Every row gives one point. Any point is a mix of the corners, with weights that add up to 1. It lies inside the corners' shape when no weight is negative. Say inside or outside, and name the corners with a negative weight.
(in the rows, 128 means zero)

Corners:
(1): [ 91  98 161]
(2): [179 159 132]
(3): [103  58  58]
(4): [116 154 121]
Points:
[129 120 104] => inside
[93 83 91] => outside (2)
[113 119 101] => inside
[120 146 118] => inside
[ 91  84 118] => outside (2)

Corners:
(1): [160  96 194 153  58 105 139 156 118  77 131]
(2): [145 117 197 159 127 153 132 172 114 148 143]
(3): [109 120 158 153 152  82 132  66 151  83 104]
(4): [186 105 214 147  61  95 136 103 122 153 153]
(5): [114 169 116  64 142 174 186 102  74 133  83]
(6): [144 140 141 154 140  88 119 130 184 152  42]
(7): [119 182  88 141 159  81 177 149 184 111  98]
(8): [ 94 138 102  69 106 223 153  97 108 126 118]
(9): [146 155 135 112 153  74  97 146 149  92 118]
(10): [103 159  73 131 145 178 135 128  45 183 118]
(11): [ 92  76 198 120  85  71 127 143 135 128 128]
(12): [131 109  33  57 177 191 216  86  75 129 109]
Points:
[113 140 114 114 142 128 142 130 119 124 106] => outside (4)
[147 143 161 161 126  89 126 144 150 124  94] => outside (8, 11, 12)
[137 120 146 137 117 106 139 131 140 122 124] => outside (5)
[137 125 154 143 117 107 135 134 143 132 118] => outside (5)
[131 149 126 127 143 101 137 133 144 116 107] => inside
[132 134 135 120 120 129 143 132 122 132 111] => outside (3)

Corners:
(1): [157 144 138 115 145 127 168 118 110 161 109 165 131 139 113 152 129  68
 149 105]
(2): [147 176  97 136 135 101  92 139 156 159 100 214 129 143 178 104 149 135
 172 160]
(3): [111 161 181 148 144 142 114 115 135 117 116 102 125 152 205 172 130 139
 129 144]
(4): [139 177 106 136  97 122 136 125 193 105  94 120  70 150 112 126 145 130
 135 105]
(5): [132 114 159 167 160 113 111 143 130 176 108 114 121 143 111 136 115 147
 121  96]
(6): [138 151 124 154  97 133 152 137 151 143 105 124 146 102 106 128 145 137
 128 161]
(7): [142 145 110 113 145 148 146 174 220 105 103 134 140 144 121  91 134 130
 123 168]
(8): [157  91  99 140 155 107 130 130 101 149 133 115 136 144 125 154  26 145
 105 131]
(9): [165 147  87 119 161  88 148 100  98 103 102 170 154 146 151 121 133 147
 194 160]
(10): [102 160 124 106 161 100 143 124 108 157 247  89  96  60 117 121 109 114
 106 125]
(11): [ 84 163 103 140 162 141 141 184 132 155 189 124 112 137 116  97 160 150
 110 123]
(12): [139 135 168 111 149  92 157 143 103 146 105 142 136 158 150 114 136  37
 139 123]
(13): [131  96 141 111 105 137 174 131 118 139 109 126 118 142 160  99 127 145
 138 120]
(14): [114 137  83 119 130 139 161 116 112 165 108 108 133  96 117  85 138 115
 101 132]
(15): [143 118 109 151 159 130 135 108 128 149  97 161  79 154 119 130 104 133
 158 173]
(16): [  7 114 139 122 147 116 138 134 107 168 114 114  83 106 148 140 157  67
 164 111]
(17): [128 168 153 138 134 140  51 104 105 109 107 120 101 136 160 123  94 124
 181 139]
(18): [142 120 100 120 114 130  68 130 109 140 168 141 100  90 137 124 144 113
 107 146]
(19): [ 93 111 140 132 142 113 115 117 146 157 158 157 128 152 107 129 120  87
  93 106]
(20): [143 166 105 198 155 139 156 159 115 148 144 159 148 101 150  95 143 141
 104 117]
(21): [ 86 174 163 108 135 105 163 118 136 109 117 130  51 128 104 133 131 140
 124 101]
Points:
[ 84 194 146 101 113 132 137 129 178 116 102 104  91 138 138 117 167 159
 178 121] => outside (8, 12, 15, 18, 19, 20)
[135 130 113 133 145 116 135 125 119 140 120 133 122 134 132 128 106 130
 134 135] => inside
[125 143 128 136 144 122 149 131 132 145 114 135 123 135 131 123 123 122
 136 127] => outside (18)
[114 148  99 126 127 118 140 143 144 131 129 138 113 116 122  98 137 120
 130 131] => outside (1, 3, 5, 15)
[117 144 123 127 140 124 136 138 134 140 139 134 112 128 131 115 132 127
 128 130] => inside
[131 141 122 133 126 129 134 136 145 135 120 132 123 125 127 119 133 126
 129 142] => inside
[113 137 119 126 138 121 148 132 135 140 122 136 109 130 133 121 135 117
 136 133] => outside (5, 17)
[175 166 121 124 114 125 126 138 161  99 108 170 138 156 148 119 135 130
 142 146] => outside (5, 10, 14, 15, 16)
[121 137 127 131 140 128 144 135 129 140 128 125 117 128 126 120 129 119
 126 128] => outside (2)

Corners:
(1): [111 151 194 131 111 156 126 147 114 152 144 143 125 200 140 116 116 161
 116 111]
(2): [119 130 111 136 110 109 117 145 126 134 174 184 114 127 132 104 130 130
 136 131]
(3): [116 135 130  97 110 128 100 140 115  62 131 160  95 145 145 122 133 148
 113 124]
(4): [134 147 106 161 106 158 126  96 125 137 191 150 150 114 141 165 122 143
 163 118]
(5): [138 153 145 146 175 144 136 132 117 153 130 156 137 117 127 116 157 145
 102 173]
(6): [104 124 190 120 155 109 108 127 132 143 134 132 141 119 136 145 106   7
 100 114]
(7): [153 158 165 158 144 137 109 131 146 152 154 133 138 123  66 150 120 150
 112 122]
(8): [142 157 119 104 104 137 111 130 140  79 133 131 134 130  73 106 127 133
 139 148]
(9): [136 109 127 150  97 134 135 126 133 112 131 140 101 164 157 131 201 139
 137 119]
(10): [ 56 143 128 144  96 131 142 132 142 146 139 134 140 115 108 113 104 144
 149 130]
(11): [ 98 147 121 115 144 115 104 142  91 139 141 143 116 149 120 135 127 141
 163 153]
(12): [125  60 116 139 155 143 208 145 144 142 223 127 132 138 112 164 117  83
 107 135]
(13): [146 157 132 139 126 130 125 119 136 149 126 191 113 113 147 126 143 160
 194 130]
(14): [125 145 122  74 170 138 108 129 104 138 137 136 139 117 141 134 134 118
 103 110]
(15): [109 133 126  94  80 107 110 143 147 132 144 128 130 107 134 146 156 128
 129 152]
(16): [127 149 139 154  98 113 150 139 110 148 118 131 110 129 145  96 115 119
 108 110]
(17): [125 143 128 134 123 142 119  84 141 135 126 138  95 115 156 122 145 152
 123 140]
(18): [128  99 119  74  91 143  95 145 121 140 124 161 114 112 145 151 141  85
 129 120]
(19): [129 139 136 114 119 127 116  63 120 123 121 152 137 136 105 151 105 150
 116 117]
(20): [132 136 127 119 134 127 122 151 140 119 122 143 131 199 121 137 110 130
 120 130]
(21): [128  70 150 136  98 130  92 135 122  94 143 146 134 122 154 100 126 142
 116 132]
Points:
[108 120 111  88 115 115 123 137 126 122 134 148 109 129 139 131 132 101
 134 124] => outside (1, 4, 5, 7, 21)
[121 134 134 132 110 128 124 129 129 130 139 145 118 133 131 126 133 132
 131 132] => outside (14)
[125 130 134 128 119 132 121 137 130 128 147 143 123 130 129 126 135 127
 128 132] => outside (19)
[122 129 129 115 122 129 123 132 127 130 144 139 126 130 134 135 142 126
 124 129] => inside
[131 137 134 114 122 133 113 130 124 132 142 151 126 127 131 134 124 123
 126 131] => outside (9, 10)

Corners:
(1): [111 122 235 131  50 174  94 126  75 177  99  96 108 129 162  67 124 242
 228 124]
(2): [ 76 116  98 140 154 145 132 113 180 142 107 154  99 174 109 177 144  99
 150 144]
(3): [142  77  53 154 170 100 131 128 134  84 180 106 165 105 129 171  76 103
  99 173]
(4): [119 146  54 136 152  51 162 122 143 132 146  70 176 132 128 196 150 126
  48 170]
(5): [139 111  71 150 129 127 144  85 121 134 136  70 191 192 104 149 128 126
 126 172]
(6): [ 85 148 143 122 134 178  98  95 109 100  88 120 120 146 176 159  90 187
 131 101]
(7): [ 86 148 124 193 174  82 174  88 141 105  89 124 101 149 145 153 120  72
 142 150]
(8): [122 151  75 151 159  89 157 145 134 122 198  85 176  91  78 159 101  49
  95  98]
(9): [163 140 104 169 117  65 106  91 112  84 113 140 156 105  92 146 155  60
  97 125]
(10): [172 143  42 139 128 105 151 136  92 110 121 101 152 111 110 137 130 125
 152 143]
(11): [102 129 150 131 169 173 134 115 119 126 109  78 107 156 201 192 176 130
 149 155]
(12): [144  77  90 118 172  85 127 126 100  89 101 131 160 128  83 119 112  78
  72 142]
(13): [134 114  51 160 125  96 109 114 121 186 109  80 165 120 125 175 120 115
 110 122]
(14): [143 133 180 119  56 134 182  96 105 156 134  75  83 101 130 156  88 163
 162 104]
(15): [ 69  95 156 171 120 130 160  74  57 156 126 113  57 131 134 166 181 171
 152 100]
(16): [151 113  70 137 191 129  94 119 122  99 134  64 124 108  91 145 119 134
  69 161]
(17): [140 143 186 171  35 182 124 189 103 155 137  99  77 151 187  79  62 169
 175 103]
(18): [ 82 148 152 154 157 141 108 141  48 100  76 119  99 150 114 205 145 102
 169 170]
(19): [100 131 176 154  87 225 149  85 127 185 113 152 126 114 177 102  83 210
 126 131]
(20): [ 85 103 162 177  58 144 134 137 113 120  78  64 115  88 147 118 155 168
 127 109]
(21): [149 129 163 173 179 136 121 133 127 103  65 132 131 170 112 187 136 139
 159 130]
Points:
[154  99 101 137 100 104 141 109 113 151 144 112 131 128 116  98  92 138
 117 144] => outside (6, 8, 11, 18, 20, 21)
[112 122 114 155 151 111 116 128 113 111 117 100 137 144 122 157 133 107
 121 139] => outside (10, 14, 19)
[117 124 123 145 148 126 137 114 113 110 115 105 132 129 124 161 133 124
 127 138] => outside (13, 17)
[122 158 100 138 150 157 137 114 113 144 123  93 122 157 139 193 121 148
 134 136] => outside (1, 3, 7, 9, 12, 20)
[121 124 137 147 107 131 137 112 108 115 130  91  93 125 129 117 139 128
 143 106] => outside (3, 4, 13, 18, 19, 21)
[120 121  80 158 163 104 126 113 115  73 125 122 128 135 103 162 139  65
 109 147] => outside (1, 4, 13, 14, 19, 21)
[142 116 102 137 122 122 115  93  98 111  95  80 163 103 126 131 117 138
 119 155] => outside (2, 4, 8, 15, 17, 21)
[ 93 139 138 150 143 147 148 107 107 123 112  99 109 141 139 172 136 154
 159 150] => outside (9, 12, 13, 17)

Corners:
(1): [123  71 144  92 122 126 157 175 107 148 128  95 106  78 166 109 101  92
 120 147]
(2): [ 63 138  81 100 158 138 109  83 116 117 125 116 154  65 105 126 117  87
 141 106]
(3): [126 149 105 165 136 149 109 115  42  71 135 118 244  80 111 109 150 129
 117 115]
(4): [131 105 160  93  77  95 100 114 105 138 126 118 138 116 120 108 134 112
 187 137]
(5): [223  94 202  86 149 170 159 119 151 131 142  74 114 196 139 174 174 144
  51 144]
(6): [143  80 198  84 107 149 116 166 181 162 122  32 144 142 147 126 156 203
  94 158]
(7): [155 125 133 154 152 175 123  61  95 123  84 163 107  85 184 129 132 144
 142  82]
(8): [207  96 158  66 135 108 120 157 195 152 124 122  69 153 113 152 163 188
  67 169]
(9): [209 119 122  83 107 162 141 149 140 167 128  72  73 113 141 109 146 118
 112 128]
(10): [ 91 148 157 126 171 108 107 146 110 109 123  95 147  68 130  86 113  74
 147  76]
(11): [ 72 129 117 143 202 113 128  82  58  94 100 105 181 113 103 101  96 108
 185 122]
(12): [105 147 135 146 128 194 153  98 131  66  72 145 118 129 110 122 174 135
 180 120]
(13): [179 123 210  85 125 190 142 142 143 182 176  83  96 130 125 134 167 167
 129 195]
(14): [176 190 165 174  93 222 155 101 139 162  91 174  64 168 132 202 122 189
 132  94]
(15): [111  93 140  94  97 120  95 149 170 169 145 122  65 113 147  55 134 114
  73 148]
(16): [100 126 101 190 151 137 126 129  67  40 145 113 131 117 130 147 136 140
 176 117]
(17): [212 229 155 182  85 146 185  98 197 123 106 155 112 176 176 187 136 139
 159 135]
(18): [ 99 186 113  98 146 135 116  91  55  64 122 134 145 124 157 111 147 146
 151  99]
(19): [146 142 169 100  98 119 104 145 117 173  91  71  52 140 144 139 155  99
  82 169]
(20): [154 129 114 119 146 163  58 164  99  73 116 108 197 118 127 127 134  77
 157 138]
(21): [179 131 184 132  87 121 110 115 137  77 112  71 108  98 119 130  67 107
 112 201]
Points:
[127 110 145 102 126 119 118 126 129  90 139  99 157 126 111 124 136 136
 135 166] => outside (7, 9, 10, 14, 19)
[126 123 136 110 129 140 107 142 113 118 127  99 134 105 123 114 130 117
 136 139] => outside (5, 7, 17)
[158 142 138 141 127 154 135 121 127 114 113 116 137 109 132 139 125 128
 154 125] => outside (5, 15, 18, 19)
[125 138 151 127 138 146 127 109 106 118 119 120 112 120 138 129 130 112
 145 133] => outside (3, 6, 8, 9)
[144 131 151 114 124 142 123 123 124 128 119 109 125 118 136 121 132 125
 127 137] => outside (16)
[138 138 151 130 139 151 125 123 118 111 120 112 133 122 132 134 135 136
 122 132] => outside (4, 9)

Corners:
(1): [152 112 135 153  98 136  73 157  81 141 122 172  72 155 113 127  85 184
 188 169]
(2): [108 125  53  93 140 192 132 139 133  78  71  77 167 124 113 161 173  80
 102 115]
(3): [ 97 164 114 130 143 146 200 112 129  75  71 133 149 113 110 179 183 114
 127 130]
(4): [188 125 111 169  47  97  80 122 109 215 156 103  17 135 118  76  70 105
 134 149]
(5): [180 127 104  85 111 171 183 176 169 100 109 119 150 114 123 137 178 167
  89 141]
(6): [195  52 156 138  86 108 170  28 205 155 167  87 107 135 166 183 135 124
 198 132]
(7): [146  95 139 145  64 115  85 108 132 152 154 188  66 115 161  88  86 119
 120 146]
(8): [159 158  93 132 123 129 104 195 173  93  68 176 118  89 177 131 118 187
 165 144]
(9): [129 138 106  75 108 137 111 163 175 144  93 144 101 145 170 106 140 137
 111 178]
(10): [133 158  74  74 127 189 175 112  93 138  87 154 199  85 126 177 212 106
 130 104]
(11): [131 124  76 126 158 134 157 160 166  89 109 138 111 106 185  62 146 164
 144 143]
(12): [114 143  94  98 134 157 139 168 152  98  88 118 156  90  84 119 132 119
 128 181]
(13): [135 131  90 149 121 182 137 194 140 157  93 135 105 113 155 123 100 128
 140 143]
(14): [213 100 144 178 105 132 155  36 187 177 194  88 139 128 127 190 111 134
 119 151]
(15): [233  63 189 152 124  81 163  53 214 202 159  90  76  88 135 173 155 133
 123 122]
(16): [120 138  48  81 108 144 160 166 156 139 125 133 154 135 132 162 187 109
 104 124]
(17): [123 140 154 174  80  90  80 185  73 160 115 154 117 116 142  24 123 119
 129 124]
(18): [131 164  73  97 152 174 129 137 181 107  72 128 149 158  78 127 132 139
 130 120]
(19): [106 134 104 140  60 126  81 147 149 146 102 138  77 114 142 105  97 211
 159 178]
(20): [229  54 132 140 112  72 206  63 165 182 108  65 120 131 145 170 106 148
 181 101]
(21): [ 91 144 100  86 132 189 182 135 112  91 130  53 170 119 120 162 126 110
 117  77]
Points:
[144 127 104 125 109 142 142 133 141 129 112 120 124 122 130 132 130 130
 134 138] => outside (15)
[147 125 104 126 114 144 135 142 147 126 107 122 127 117 138 130 137 133
 132 134] => inside
[149 124 121 129 107 135 136 138 144 139 115 130 115 107 140 125 123 142
 140 148] => outside (2, 16, 18)
[142 121 117 124 113 137 142 138 160 141 130 103 117 103 123 127 144 119
  94 149] => outside (1, 6, 8, 10, 18, 20)
[147 129 101 110 114 148 144 136 148 133 110 128 132 119 137 137 149 133
 126 138] => inside
[144 110 118 124 108 144 138 122 152 129 122 116 123 132 125 145 129 129
 125 140] => outside (4, 8, 10, 11)
[145 132 105 125 115 138 140 148 132 133 114 131 119 114 138 123 138 122
 119 136] => outside (6, 18, 19)
[140 134  95 113 121 145 147 156 147 120  94 124 128 116 134 133 145 142
 137 134] => outside (7, 14)

Corners:
(1): [103 126 123 108 159 157 113 151 152 156  84 125  97 150 114 100 156  97
 139 174]
(2): [104 181 134 109 101 128 141 126 148 122  94 144 133 154 130 163 134 102
  89 173]
(3): [ 96  50 150 127 109  86 117  98 135 166  87 176 116  86 137 181 125 121
 123 127]
(4): [106 122 155 114 182 157 104 137 155 131 141 153 132 115 151 173 144  89
  84 150]
(5): [ 95 161 105 126  76 120  84  59  56 135 119 225 235 176 144 149 107 141
 155 101]
(6): [154 173 121 132 146  90 108 130 115 132 200 109 143 167 165  96 114 147
 173 160]
(7): [179 114  95 135 146 169 104 105 144 102 169  95 139 135  97 135  75 153
 133 133]
(8): [135 102 128 105 129  99 134 129 138 111 133 155 150  90 152 202 135 146
 161 147]
(9): [107 119 132 141  70 138 108 140 126 135 183 153 136 138 156 128 161 128
 132  91]
(10): [124 142  83 109 118 106 171  96 119 135 140  84  93 101 148  87 160 109
 174 174]
(11): [186 182  84  86 100 178 120  61 120  80 151  82 136 144 134 113 100 148
 197 139]
(12): [181 127 114 133 115 173 130 113 134 142 141  96 122 162 103  90 142 144
 146 124]
(13): [159 128 159 118  67 152 187 142 161  79 174 131 118 112 108 133 145 163
 131 141]
(14): [159 127 107 101 149 132 113 104 104  72 147 136 144 123  83 107  86 159
 132  84]
(15): [103 108 169 134 171 113 145 130 119 129 134 133 109 123 121 187 117 132
 111 149]
(16): [104 139 121 152 128 114  86 153  94 170 110 152 153 146 133 120 114  87
  98 158]
(17): [186 104 144 111 150 182 153 123 158 116 139 118 112 205  99 134 102 129
 130 178]
(18): [150 107 119 122 160 148 159  91 125 185  78 156  70 111 153 133 101 113
 130 175]
(19): [159 135 109 182 191  82 148 184 108 167 126 138 149 121  70  90 106  58
 157 124]
(20): [128 148 138 143 147 158 199 119 161 145   7 201 157 124 153 152 144  65
 129 142]
(21): [103 116 112  62  56 184 134 106 125 107 137 155 187 128 120 121 152 147
 138  92]
Points:
[132 128 124 119 130 133 120 121 124 127 141 134 131 135 127 136 117 126
 132 147] => outside (12, 20)
[136 133 125 119 118 136 134 122 131 118 138 134 138 133 125 131 129 129
 138 138] => outside (18)
[121 112 120  97  96 156 131  92 135 134  99 161 137 132 143 144 145 126
 139 127] => outside (6, 7, 13, 15, 16, 19)
[140 125 124 122 129 139 133 124 130 128 133 137 136 136 123 127 125 124
 140 139] => outside (2)
[141 127 125 112 121 150 136 119 142 119 138 121 122 132 131 129 131 134
 136 145] => outside (5, 19)
